Each row is a point. To make a cloud, some directions were put in groups of two or more. Within a group, all points are equally far from the middle, so they leave a hole (a ring in 2 directions, a hollow ball in 3). The other directions are filled evenly. Then the cloud was stretched, turned, moved and blurred a little. Count the holes, and give their numbers of directions, smallest first.

Cloud (19 x 3)
[[ 2.2  2.3  1.3]
 [ 1.4  3.2  3.9]
 [-3.5  4.4 -2.6]
 [ 2.8  1.4  2.8]
 [-2.5  0.3 -0.7]
 [-1.0  0.5 -5.2]
 [-4.2 -0.8  0.5]
 [-5.8 -1.2  2.4]
 [-3.7 -0.1  4.5]
 [-2.3  0.4  3.6]
 [-1.3 -2.3 -4.4]
 [ 5.7 -0.1 -0.7]
 [ 3.8 -0.4  0.7]
 [-0.9  0.0 -0.1]
 [ 2.6  1.1  3.6]
 [-2.4 -0.3  4.2]
 [-2.1 -0.2 -3.8]
 [ 4.5  0.0 -0.8]
 [ 3.3  0.7 -1.5]]
Holes: 0

Cloud (28 x 4)
[[ 2.0 -0.7 -2.7  3.1]
 [-1.0  3.0  5.0 -0.5]
 [ 1.8 -1.2  2.3  4.2]
 [-0.7  0.7  6.4 -0.2]
 [-1.6 -1.0  6.3 -0.6]
 [ 2.9 -3.7 -0.6  0.3]
 [-2.0 -3.1  5.4 -0.8]
 [ 0.0 -4.4  2.4 -2.7]
 [-5.1  0.5 -0.6 -0.6]
 [ 1.7 -1.8  1.5 -4.3]
 [ 0.5 -3.1  2.4 -3.9]
 [-1.9  0.2  1.2 -4.7]
 [-1.4 -0.5  1.6  4.9]
 [ 4.1 -2.3  1.0  0.8]
 [-3.4  2.2  3.7 -1.9]
 [ 3.3 -0.7  3.7  2.2]
 [-5.1 -0.7 -1.0  0.4]
 [-4.9 -1.2 -1.3  0.3]
 [ 2.3  4.2  1.7 -0.4]
 [ 3.1 -0.6  1.0 -3.8]
 [ 0.6 -1.3 -4.4  0.8]
 [-1.3  2.4  5.4 -0.7]
 [ 1.0  2.3 -3.5 -1.9]
 [ 2.2  3.6 -1.8 -1.4]
 [-1.6 -0.1  1.7 -4.8]
 [ 0.4  0.8 -4.6 -0.5]
 [-3.7 -3.9 -0.1  0.9]
 [ 1.5 -1.2  3.0  4.1]]
Holes: 2 (2, 2)

Cloud (49 x 6)
[[ 1.7  0.2  4.3  2.9  3.3 -1.5]
 [ 4.5 -0.7  0.2 -1.4 -3.1  0.6]
 [-2.6  2.5 -5.1 -1.1 -2.0 -0.9]
 [ 2.5 -4.9  2.0  3.7  0.7  1.6]
 [ 3.6 -3.1  3.1  4.4 -1.0 -1.1]
 [ 2.6  1.1  1.0  4.4  2.5  5.1]
 [-1.9  3.1 -0.5  3.0  4.2 -3.3]
 [-1.9  2.2  2.0  4.9  1.7 -0.8]
 [-0.6  3.9 -2.9 -0.2 -2.5 -1.5]
 [ 5.1 -3.7  1.2  2.4 -0.7  2.5]
 [ 4.9 -1.0  0.5 -3.6 -1.8  4.1]
 [-4.0  2.8  2.5  0.7 -2.7 -4.3]
 [ 4.4 -2.8  0.3  1.9 -0.3  4.8]
 [ 0.9  2.6 -5.2 -1.5 -2.3 -1.0]
 [ 1.1  2.5  1.4  4.0  4.0  3.3]
 [ 2.2 -2.5 -0.7  0.3  5.4  0.8]
 [-2.3 -3.0 -0.4 -2.2 -4.5  1.5]
 [-2.1  2.9 -0.8 -4.2  4.6  0.7]
 [-4.0  2.4  2.0  3.6 -2.2 -3.5]
 [-2.4  2.6 -1.1 -3.0  4.0  0.5]
 [-1.0  5.0 -2.5 -4.5 -2.1  0.2]
 [-0.4  4.1  0.1  1.6  3.0 -3.5]
 [-1.0 -4.6 -2.8  1.8 -0.6 -1.7]
 [-1.4  3.0  1.2  2.2  3.1 -3.0]
 [ 0.3 -3.9 -0.9  3.0 -5.9  1.9]
 [ 5.3 -2.4  0.8  3.6 -2.6  2.7]
 [ 1.6 -1.9 -1.3  0.7 -6.7 -1.1]
 [-4.9 -0.2  0.3 -1.8 -0.5 -2.7]
 [ 4.0 -1.0 -3.7  1.2 -1.0 -1.1]
 [ 1.0  2.1  2.1  0.7 -1.5  4.4]
 [-0.5 -4.8 -1.6  3.1 -2.0  0.8]
 [ 4.4  2.3  0.4 -1.7 -0.8 -1.3]
 [-2.4  0.4  2.5  4.8  2.2  0.1]
 [ 1.8 -2.6  1.9  0.1 -2.7 -1.9]
 [ 1.3  2.0 -5.5 -0.6 -0.5  0.3]
 [-0.6  0.0  3.1  5.3  1.5 -3.5]
 [ 3.2 -1.3 -2.7 -4.9  1.1  2.3]
 [-0.1  2.4  3.3  0.1 -8.2 -2.1]
 [-2.9 -0.2 -4.9 -2.2 -0.7  0.3]
 [ 2.6 -2.6  1.9 -2.3 -0.7  0.5]
 [-1.3  0.0 -0.6 -0.7  3.3  2.1]
 [ 2.0  4.9 -1.4 -1.6 -0.3 -0.4]
 [ 1.9 -0.4  1.1  0.1 -0.4  5.6]
 [ 2.3  3.0 -1.3 -1.2 -3.2 -0.9]
 [ 2.3  2.3  1.0 -0.6 -2.4  4.0]
 [ 2.2  5.2 -2.2 -1.1  1.4 -0.5]
 [ 3.0 -2.9 -2.8 -0.3 -0.2  1.7]
 [-0.3  1.2  1.5 -3.6  5.1 -0.1]
 [ 0.8  0.8 -1.4 -2.1 -3.6 -4.8]]
Holes: 1 (3)

Cloud (74 x 8)
[[ 2.7 -2.6 -2.7  0.3 -0.3  3.7  1.8 -2.5]
 [-7.4 -0.3 -0.6 -0.6  0.7  3.4  1.1 -0.8]
 [-0.7 -1.6 -0.5 -1.3 -6.6  2.1  1.4  2.0]
 [-0.7  1.9 -2.9 -3.1 -2.8 -4.0 -2.8 -3.0]
 [-1.7 -4.9 -1.2 -2.2 -2.4  5.0  1.4  0.5]
 [ 3.4 -1.4 -1.8  4.7 -1.4  2.2 -0.8  3.1]
 [-5.0 -2.5 -1.2 -1.2 -2.3 -2.1  1.0 -0.5]
 [-2.2 -3.7  1.7  2.0 -4.4 -1.7 -0.9  3.7]
 [-3.8  1.5 -1.7  3.8 -1.1 -1.9 -0.6 -0.6]
 [-4.8  2.9  2.1  0.4 -0.8 -0.4 -3.2 -1.7]
 [-1.0 -0.2 -0.2  2.3 -2.3  6.5  2.3  3.5]
 [-2.4 -1.5 -2.2 -0.5 -3.0  5.4  0.0  4.7]
 [ 1.3 -0.3 -0.1  0.5 -0.9  6.7 -1.1  4.1]
 [-3.2 -1.1  1.8  0.4  2.3  2.2 -4.5  2.6]
 [ 1.1  0.8  1.0  0.8 -5.0  2.6  2.9  7.4]
 [-4.4 -0.8  3.3  2.7 -1.9  0.3 -2.5  4.7]
 [-3.6  0.5  1.7  2.9  1.1 -0.2 -2.5  4.9]
 [-1.7 -3.3  1.9  3.3  2.8  3.8 -5.0  0.1]
 [ 1.9  2.8 -0.8 -0.2 -3.3  4.2  0.0 -2.4]
 [-6.6  1.3  0.5  0.6  0.2  0.8  2.5  1.1]
 [ 3.4 -3.4 -2.5  1.7  1.0  3.6  1.3 -0.5]
 [ 1.3  2.7 -0.7 -2.7  0.8 -2.8 -2.5 -4.8]
 [-1.0 -6.3  2.5  2.1 -0.3  3.2  1.4  5.5]
 [-2.0 -0.6  0.4  1.1 -3.2  6.4  2.8  3.0]
 [ 4.7 -3.0 -0.4 -2.6  1.6  0.3  0.4 -2.1]
 [-1.0  2.0 -2.9  1.4  1.3  2.2 -4.5  3.6]
 [ 2.4  3.5 -1.3 -7.0 -3.4  0.2  1.5  1.4]
 [-1.2  2.5 -2.1 -0.5 -0.7  3.5 -5.3  3.6]
 [-3.5  0.7  2.2 -3.8  1.5  0.1 -2.8  0.2]
 [ 1.1 -0.1  0.8 -1.1 -0.2 -6.7 -1.4  1.4]
 [-0.3 -3.5 -3.1  4.7  1.9  0.1 -2.7  2.2]
 [-4.7  0.1  0.5  2.0 -1.4  2.5 -3.2 -3.3]
 [ 0.1  1.8 -2.2 -5.0 -2.1 -3.6  0.6 -3.2]
 [ 1.8 -2.8  1.5  1.3  0.2 -3.5  4.0  0.4]
 [-2.5 -2.4  0.3  3.4  3.1  3.7 -3.8  3.1]
 [ 0.8 -2.2 -0.4 -2.3  2.4 -4.1 -0.2  2.4]
 [ 3.8  1.4 -0.2 -4.9 -1.0 -3.4 -1.0 -3.0]
 [-1.4  3.0  0.9 -5.3  1.1  2.3  0.4 -1.0]
 [-4.6 -0.9  0.2 -2.5 -4.1  0.1 -1.6  0.3]
 [-1.0 -3.6 -4.5  1.6  4.3  0.0 -1.7 -0.2]
 [-1.0 -2.0  2.8 -3.7 -3.5  4.7  0.8 -1.0]
 [ 0.8  1.4 -0.7 -4.7  0.1  3.7  3.1  2.6]
 [-0.1 -0.8 -0.8  0.5 -1.1  7.3 -0.7  3.8]
 [-2.4  6.7 -1.2 -2.0 -2.2 -0.1 -1.0 -1.5]
 [-1.5  2.2 -0.4  1.3 -0.2 -1.8  3.1 -3.1]
 [-3.5 -4.2  3.3  2.3 -2.1  4.7  3.8  3.1]
 [-2.7 -5.1  1.8  0.9  0.3 -3.8 -2.7 -1.1]
 [ 1.6 -1.3 -4.0 -1.0  2.1 -0.7  4.2 -0.9]
 [ 4.5  0.3  1.3 -1.3 -0.7 -5.3 -0.2  1.4]
 [-2.0  0.7 -4.7 -2.6 -2.4 -2.7  1.6  1.1]
 [-3.5 -0.5  1.4  4.2 -3.2  3.9 -0.7 -0.6]
 [ 0.2 -0.1  5.3  1.5  1.3  0.5  0.5 -3.5]
 [ 4.6 -0.3 -0.2 -3.9  0.4 -1.8 -0.7 -3.0]
 [ 0.1 -3.0  5.9  0.4 -0.6  3.6 -1.2  2.6]
 [ 3.2 -1.7 -1.3  2.2  1.1  4.9 -0.7  0.3]
 [-4.1 -1.7  3.7 -0.5 -4.2  3.8 -1.3  0.1]
 [ 4.6 -0.7 -0.2 -0.5  2.1  1.6 -0.7 -2.1]
 [-1.9 -0.5 -1.5  2.0 -2.6  5.5 -0.3  6.4]
 [-2.5 -2.1  1.5 -4.3  1.5 -1.9 -2.4  0.1]
 [ 1.3 -2.5  0.0  4.5  1.2  5.1 -1.3  2.7]
 [ 0.2 -2.3 -1.2  0.0  4.1 -3.0 -3.3 -1.9]
 [-4.5 -0.8  0.3  2.4 -3.9  4.0  0.7  4.4]
 [-0.3 -3.7  1.1 -0.1  1.0  7.2  0.0  3.5]
 [-3.9 -3.6 -0.4 -0.6 -2.9 -1.6 -1.1 -2.2]
 [-0.3  1.3  0.1 -0.8 -2.9 -6.8  1.4  1.7]
 [-2.6  0.6 -0.4 -0.3  0.7  3.8 -5.5 -0.7]
 [-1.3  2.6  1.5  1.9 -0.7  0.3  3.7 -1.6]
 [-0.6 -0.9  3.1  1.4  3.2 -3.3  0.2 -4.0]
 [-0.5 -5.1  1.3 -0.9 -0.2  2.1 -3.4  3.6]
 [ 5.2 -2.9 -0.6 -1.3 -2.4  0.7 -2.2  2.6]
 [-5.9  2.4  0.2 -1.2 -0.4  1.0  2.9  0.4]
 [-1.9  1.2  0.9 -0.7 -0.1 -2.1  2.9  6.2]
 [ 0.4 -2.7  3.9  5.5  0.7  3.0  0.5  1.2]
 [ 1.7 -1.2 -1.0  1.5 -6.2 -0.2  1.2  0.0]]
Holes: 3 (2, 2, 3)

Cloud (91 x 9)
[[  1.1  -1.6  -7.7  -0.3  -2.0   1.2   0.0  -0.5   1.8]
 [  0.9  -2.1  -3.3   1.3  -3.7   2.0  -0.8  -1.2  -0.2]
 [  0.7   1.7  -0.4   0.9   4.5   4.2  -0.7   4.8  -0.4]
 [ -0.4   4.7  -2.4   2.1   3.1   1.3  -0.5   2.4  -3.8]
 [  2.7   3.8  -4.9  -3.2  -1.4  -0.6  -1.4  -2.0  -0.6]
 [ -5.0  -2.6  -0.5   3.5   0.5  -0.7  -1.9  -2.6  -0.8]
 [ -1.5   2.4  -1.9   1.7   2.3   5.6  -4.6   0.2   0.8]
 [ -3.9   2.1  -2.1   0.6  -2.2  -0.9  -2.1   0.4  -1.9]
 [ -0.1   1.0  -0.4   2.1   4.3  -1.2   2.7  -1.3  -3.2]
 [  1.8   1.0  -1.4   1.9   0.3  -2.2  -2.0  -1.1  -1.6]
 [  3.6  -0.2  -5.5  -2.5  -4.1   0.2   1.5   3.9  -1.6]
 [ -4.7   0.6  -6.3  -1.2   1.8   1.5   3.0  -1.1   0.1]
 [ -6.7  -2.3   0.6   2.6  -1.9  -2.9   0.6  -0.5   1.2]
 [ -2.4   0.2   0.2   2.6  -2.1   2.6   5.2   1.0  -1.5]
 [ -5.6  -1.3   5.2   0.5   4.3   2.7  -3.7   2.3   2.2]
 [  2.9   2.4   2.9  -1.7  -2.0   3.1   3.8   0.1   0.4]
 [ -3.8   2.6  -3.0  -1.2   3.0  -0.3   3.2  -1.4   1.0]
 [ -4.9  -6.3   6.5   1.0  -0.4   1.3   1.0   1.7   1.1]
 [ -1.6  -1.3   1.5   2.4  -1.0  -4.6   0.9   3.4   0.8]
 [  3.2   1.0  -3.7  -0.6  -4.5  -2.6   3.5  -2.5  -1.8]
 [ -1.1   2.0   4.8   1.4   3.1   1.8   1.7   1.6  -2.9]
 [  0.6   0.1  -4.7   0.0   1.8   0.4  -2.0   4.8  -1.1]
 [  0.6   4.0  -0.1  -0.9   2.6   2.3  -2.3  -2.7   0.5]
 [ -3.3  -1.1  -3.2   4.3  -2.3  -0.3   3.3  -1.6   1.3]
 [  2.1   0.5  -3.5  -0.1  -2.7  -1.4   4.2  -0.4  -4.0]
 [  2.6   0.0   4.2  -1.4   0.0  -0.6  -1.5  -0.3  -2.5]
 [ -1.5  -2.1   4.6   3.7  -1.1   1.0   4.2  -2.1  -2.4]
 [ -1.4  -0.3  -2.4   1.7   2.4  -1.7  -0.5   2.0  -5.1]
 [ -2.1  -5.7   0.2  -0.8  -1.1   4.1   0.6   0.3   2.7]
 [ -0.5   0.8   0.2   0.5  -2.6   4.2  -3.6   0.3   1.3]
 [ -2.8  -2.7  -3.0   2.7   3.2  -0.5  -1.7   1.7   3.9]
 [ -3.3   2.8  -1.5   0.5   1.4   6.7  -0.2  -0.8   0.8]
 [ -4.2  -4.8  -2.7   4.4   4.4   1.8  -1.6   0.3   3.5]
 [ -1.7  -3.6   3.7  -1.6  -3.2  -0.2   3.0  -2.3  -1.8]
 [ -0.7  -3.0   2.1   0.2  -3.9   1.2  -1.7  -0.8   1.8]
 [ -4.6  -2.6  -0.8  -2.5  -0.2  -0.4  -1.2   0.1   2.6]
 [ -2.2   2.4  -1.7   1.9   7.9   4.3  -2.7   0.7  -1.8]
 [  2.1  -1.5   2.0   0.1  -3.3   0.0  -0.8   0.6   4.4]
 [ -5.1  -2.4   3.7   1.0   1.6  -0.5  -2.6  -0.4   5.2]
 [  2.1   0.9   0.1   2.8  -1.2  -0.7  -1.0  -1.4  -3.3]
 [  0.9  -2.1  -1.6   3.0  -2.1   0.5   1.1  -3.2  -1.2]
 [  2.4   1.2  -1.5  -1.6  -5.4   3.6  -2.0   0.8   2.8]
 [ -3.3  -2.1  -3.7   4.2  -1.8  -0.3   3.6   1.7  -0.3]
 [ -3.0  -2.3  -0.4  -0.9  -4.6   2.1   1.0  -0.1   4.8]
 [ -6.2  -3.3  -2.3   4.1   2.1   0.0  -1.8   3.1  -0.8]
 [ -1.6   0.6   0.8  -4.0  -1.0  -0.3  -1.0   1.2   5.0]
 [  2.8  -2.0   1.3   3.3   0.4   3.1   0.2   3.0   3.8]
 [ -0.9   1.3   1.2   4.4  -3.0  -0.1   4.0  -1.0   2.6]
 [ -3.6   3.1  -1.6   5.4   5.6   3.9  -1.5   1.7  -2.7]
 [  0.8   2.8  -1.1   0.3  -5.1  -1.0   1.9   4.6   1.5]
 [ -4.2  -2.9   1.0   5.9   0.3   3.4   2.7  -1.1  -1.4]
 [ -3.3   0.8  -4.3  -2.9   1.3   3.5   3.2  -0.4  -2.9]
 [  1.2   1.6  -4.3  -4.6  -1.8  -3.6   0.4   1.1  -0.3]
 [ -2.7   3.6  -3.7   5.0   2.8   3.8   0.3  -0.4  -2.0]
 [ -1.8   3.3  -2.2  -0.1   6.0   2.6  -0.4  -0.8  -1.8]
 [ -3.1  -3.6   1.2   0.1   4.9   1.9  -2.8   4.5   1.7]
 [  1.9  -1.9  -0.7  -2.9  -1.6   2.3   2.2  -1.8  -2.8]
 [  1.3   2.2  -4.5   1.0   4.5   1.5  -2.6   0.3  -3.2]
 [ -1.3   0.1  -3.0  -0.8  -1.5  -0.4   6.3   2.5  -0.5]
 [  0.5   4.5  -3.0  -0.8  -0.4   4.6  -2.7  -0.5   2.2]
 [ -3.6   1.0  -6.6   0.1  -2.8  -4.9   2.6   1.1   1.1]
 [ -0.6   2.1  -6.3  -4.4  -1.9  -3.4  -0.4  -0.4   1.5]
 [ -6.1  -3.3   0.1  -1.6  -1.1   0.5  -0.1   1.0   1.9]
 [ -4.1   0.7  -1.8  -1.7   1.1  -2.2   2.6   0.1   4.9]
 [ -2.2  -1.2  -3.8  -1.0  -2.1  -0.7  -0.9  -2.4   1.9]
 [ -3.7  -0.6  -2.9  -2.2   0.3  -1.2  -2.1  -1.7   0.6]
 [ -1.6   2.0   1.9   2.8   4.2  -2.0   0.2   2.3   2.8]
 [ -1.3   0.0   3.7   0.8  -1.0   2.3  -1.3  -4.6  -2.7]
 [ -5.8   0.8   0.5   3.7   6.5   6.0  -1.7  -0.7  -1.8]
 [  2.8   2.3   2.2   0.6   0.0   2.0   3.5  -0.4  -2.3]
 [  2.5  -2.4   0.2   2.5  -0.5   3.4   3.3  -1.3  -3.1]
 [  0.3   2.7   3.4  -2.1  -4.8   4.2   3.2  -1.2   2.0]
 [ -0.2  -1.3   4.9   2.0   3.0   9.5  -3.8   0.5  -0.9]
 [ -3.7   1.3  -3.3   3.7  -1.3   3.2   3.9   0.4   0.0]
 [ -1.0  -3.5   2.8   2.5   0.1  -1.1   0.8   5.0   0.3]
 [ -1.9   0.5  -3.2   1.7  -1.7   1.8   2.8  -4.4   2.1]
 [ -1.5   1.4  -1.5  -0.1  -1.0   6.5   1.9  -2.7   1.1]
 [  1.6   3.6   1.4   4.6   0.5   2.1  -0.4  -1.3   1.4]
 [ -1.2   0.7   6.6   0.6  -2.3   2.6   3.4   0.7   0.8]
 [ -5.4  -1.4   7.6   4.1   0.4   2.5   0.9  -0.8   2.5]
 [ -0.4   1.5 -10.9   0.7  -0.6   0.1   1.8  -1.0  -1.5]
 [ -0.1  -0.3  -2.6  -3.0  -1.9   4.4   4.5   0.4  -4.3]
 [  2.0  -1.9  -2.1   1.7   0.0   2.4  -1.7   2.5   4.4]
 [  2.4   2.1   1.0   0.2  -0.1   3.6  -0.9   0.0   4.4]
 [ -1.4   0.7   2.6  -3.7  -3.4   1.6  -0.6  -2.5  -2.8]
 [ -5.2   4.4  -0.3   0.0   1.8  -1.8   2.5   1.1   1.9]
 [ -6.2  -1.6  -1.3  -2.1  -0.5  -0.7   1.5  -2.2  -1.2]
 [ -5.0   0.8  -2.5   4.5   6.8   0.5   1.5  -0.5  -1.9]
 [  2.7   1.5   1.5   1.1   0.5   5.4   1.7   3.9  -1.3]
 [ -0.9   0.5   2.9   0.9  -1.4   4.6  -1.6   1.8  -4.8]
 [ -1.8  -3.8  -0.2   1.7  -2.6   4.7  -1.7   0.4  -2.6]]
Holes: 2 (3, 4)
